Each row of a before or after table is a point. One or more steps were done to the points. Then noise was added and the rows were shuffled. The steps act on columns, c1 being the first. Name the steps. A step turns or swaps two columns, mirrors them in a line or flattens them onto one, adds a multiple of one to another, or multiplies or shifts one. Angles are multiples of 10 degrees, from the lower column toward the higher: turns from -170 to 170, lines from 10 to 170 but not 90. Use the fewest steps. Two steps may share a column if one is a turn and the other turns, adds or multiplies; they go together, in the order done. Otherwise the lowest column goes first.
In the rows, 128 means zero.

Before (12 x 3):
[[181 158 153]
 [ 96  97 139]
 [214 119 158]
 [169 205 100]
 [104 106 124]
 [115  97  90]
 [136 193 137]
 [148 162 169]
 [151  75 135]
 [174 133 109]
 [161 148 100]
 [ 81 177  67]]
After, 12 rows:
[[126 198  89]
 [ 88 120 124]
 [193  66 150]
 [ 80 122 138]
 [188 118 144]
 [165 126 112]
 [165 102 119]
 [113  68 137]
 [181 178 134]
 [168 150 160]
 [105 115 106]
 [208 162 110]]
Steps: turn c1 and c2 by -40 degrees; multiply c3 by 0.7

Before (14 x 8):
[[123 144 107 125 135 133 119 167]
 [109 117 114  92 148  60 119 159]
 [139 131 107 124 115  89  91 112]
 [106 114 182  98 102 140   7 161]
 [140 118 100  93 148 108  52 133]
 [236 203 116 120 123 136  98 159]
 [114 206 131 110 134  99 123 114]
 [118 161 114 101 117 142 116 145]
 [173 163 191 207 111 104  84 155]
 [118 136 109 107  56 121 112  97]
 [140 123 126 112  99 152 100 167]
 [ 99 115 144 123 109 136 105 162]
 [151 139 111 120 145 149 117  90]
 [ 98 209 140 215 131  88 117 130]]
After (14 x 8):
[[143 103 115 135 129 156 158 168]
 [145 157 102 143 176 175 132 112]
 [115  55  64 104 128  86 187  80]
 [137 143 140 138 171 123 157 118]
 [145 118 124 160 128 157 129 142]
 [ 69  80 131 190 128 143 222 112]
 [157  55 123 142 152  95 110  45]
 [111 153 151 137 110 138 146 100]
 [173 148 161 148 141 118 194 158]
 [149 134 153 145 174  85 120 171]
 [165 111 103 124 123 134 132 163]
 [140 112 123 206 144 101 124  97]
 [222 124  66 143 113 125 205 174]
 [135 102 152 139 130 136 127 144]]
Steps: turn c1 and c7 by 140 degrees; turn c2 and c4 by 130 degrees; turn c2 and c8 by 50 degrees; turn c3 and c5 by -140 degrees; turn c5 and c6 by 50 degrees

Before (8 x 12):
[[125 102 179 133 107 137 133 118 144 138 214 138]
 [141 175 151 128 120 126  97 173 124 139 118  75]
 [150 105  76 130 108 156 114 163 127 121 136 116]
 [156 101  99  49 109 143 163 172 129 134 140 160]
 [123 133 169 136 121 140  90 161 174 125 124 144]
 [119 104 155 138 137 148  91 130 151 163 120 158]
 [129 123 164  86 128 122  88 119 122  92 116 116]
 [132 105  83 103 136 149 170 184 185 146 109 130]]
After, 8 rows:
[[124 156 136 171 120 140  90 144  86 125 108  93]
 [135 155 135  75 137 150 170 181  68 145 116  44]
 [126 114 127 158 139 146  91 148 105 164 123 156]
 [121 118 182 148 129 124  89 126 125  93 145 130]
 [150 142 108  79 109 156 112 168 135 116 121  63]
 [142 194 136 152 122 127  97 119 128 136 139   8]
 [157 145 191  72 108 144 165 176 133 129 118  93]
 [127 103 142 177 108 137 133 141 159 138  46 153]]
Steps: turn c1 and c10 by -10 degrees; add -1.5 times c8 to c12; turn c2 and c8 by -50 degrees; turn c3 and c4 by 70 degrees; turn c9 and c11 by -150 degrees

Before, 12 rows:
[[119 131 110 171 157 130 161 113 153 158 159 159 107 139 116  99  94 130
  136 143]
 [131 174 135 151 155 105 152 145  89 116 102 118 158 110 149 127 147  94
   86 105]
 [ 92 176 118 100 149 147 144 117 118 169 143 178 127  90 111 152 151 149
   89  98]
 [148 122 126 101 156 164 100 157 147 150 136 108 153  94 100  94 110  94
  101 155]
 [114 162 141 174 114 113 112 110 132 168 111 120 157 162  89  92 117 155
   87 133]
 [112 101 111 157 160 175 130 152 132 105 139 163 108 147 124 143 116 148
  150  96]
 [122 153 174 111 165 119  88 180 103 147  98 120 172 150  97 153  82  88
   97 139]
 [116 130 104 123 152 162  90 141  94 122 160 164 139 107 167 110  98 133
   98 130]
 [ 85 105 103 162 101 102 106 110 111 116 143 171 117 127  98 128 147 112
   93  80]
 [116 158 177 113 108 158  86 116 105 125  92 136 110  89 155 100 125 135
  159 155]
 [140 170 105 106 137  99  96 137  84 102 157 126 121 160 121  94 107 138
  108  98]
 [122 158 121 132  97 153 150 164 147 149 162 133 148 163 113 118 135  97
  156 130]]
After:
[[118 117 181 121 127 130 162 121 153 157 129 160 109 141 128 102  99 137
  113 142]
 [116 104  91 165 129 155  86 137 106 126 128 140 102  89 159  96 127 150
  142 154]
 [122 141 123 165  81 120  88 186 105 143 122 124 166 149  76 152  84   9
  135 135]
 [111 135 139 107 109 166  93 141  97 121 128 161 169 105 160 112 101 141
  138 132]
 [121 133 120 120 160 154 150 180 148 149 131 133 112 161 112 119 136  38
  149 129]
 [127 102 159 138 117 104 154 174  89 116 128 115 188 107 126 128 147  26
  137 103]
 [108 163 173 122 115 175 128 133 131 104 127 162 100 146 133 147 116 185
  122  96]
 [149 154 121 114  91 163 101 148 146 147 127 107 155  96  93  95 112  32
  120 155]
 [ 91  87 119 106  96 148 141 148 113 169 129 175 156  91 110 157 151 197
   97  97]
 [138 105 121 102 114 101  98 160  81 101 127 129 141 158 125  94 108 156
  111  99]
 [117  91 157 156 159 115 114 135 133 168 125 121 167 160  82  95 114 207
  117 130]
 [ 79 130 144 114 173 100 108 102 106 123 130 174 150 127 105 130 146  75
   89  80]]
Steps: mirror c2 and c8 in the line at 70 degrees; turn c3 and c4 by 70 degrees; turn c3 and c5 by -150 degrees; multiply c11 by 0; turn c13 and c15 by -30 degrees; turn c13 and c19 by 60 degrees; multiply c18 by 3
